Every row gives one point. To make a cloud, some directions were put in groups of two or more. Within a group, all points are equally far from the middle, so they leave a hole (a ring in 2 directions, a hollow ball in 3). The other directions are filled evenly. Then the cloud was stretched, turned, moved and blurred a little. Count the holes, and give their numbers of directions, smallest first.
In the rows, zero is written as 128.

Cloud (19 x 3):
[[ 82  90 148]
 [112 159 127]
 [105 146  91]
 [111 142 168]
 [104 171 145]
 [117 118  86]
 [157 142 155]
 [143 116 167]
 [122  94  84]
 [163 145 132]
 [ 84 168 151]
 [120 134  78]
 [133 180 104]
 [140 117 140]
 [118 147 174]
 [114 120 169]
 [ 96 119 162]
 [154 166 119]
 [151 139 180]]
Holes: 0

Cloud (26 x 4):
[[105 135 108  80]
 [ 80 129 156 107]
 [140 147 137 136]
 [ 97 105 105 104]
 [ 99 115 130 104]
 [127 167 110 109]
 [ 82 128 154  92]
 [ 76 135  96 100]
 [ 87 136 135 106]
 [ 82 140 155 103]
 [145 138 102  75]
 [ 98 117 141  81]
 [134  89  97  91]
 [105  96 125 152]
 [ 70  95 161 134]
 [106 152  71  90]
 [124 153  73  91]
 [ 95 104 149 181]
 [ 98 141 135 114]
 [105 115 140 159]
 [100 125 142 141]
 [ 73 114 154 100]
 [ 94 110 120 116]
 [133 162 154 104]
 [127  86 117 141]
 [ 75 106 101 147]]
Holes: 0

Cloud (29 x 4):
[[154  88 161 135]
 [100 151 166 131]
 [143 106 152 172]
 [159 114 126  89]
 [149 116  85 114]
 [106  85 135  92]
 [137 139  91 121]
 [121 113 130 181]
 [117  92 119 176]
 [108 127 180 114]
 [141  76 156 119]
 [122 133 182 137]
 [141  97  98 163]
 [151 118 118  84]
 [143  79 130 165]
 [ 91 105  92 141]
 [100 114 180 122]
 [ 88  86 141 101]
 [165  82 123 132]
 [111 163 140 108]
 [150  77 100 120]
 [ 88  94 168 142]
 [ 86  80 122 147]
 [170 127 133 144]
 [123 159 157 138]
 [127 118  80 129]
 [156 116 151  94]
 [151  76 120 107]
 [126 151 164 105]]
Holes: 1 (4)
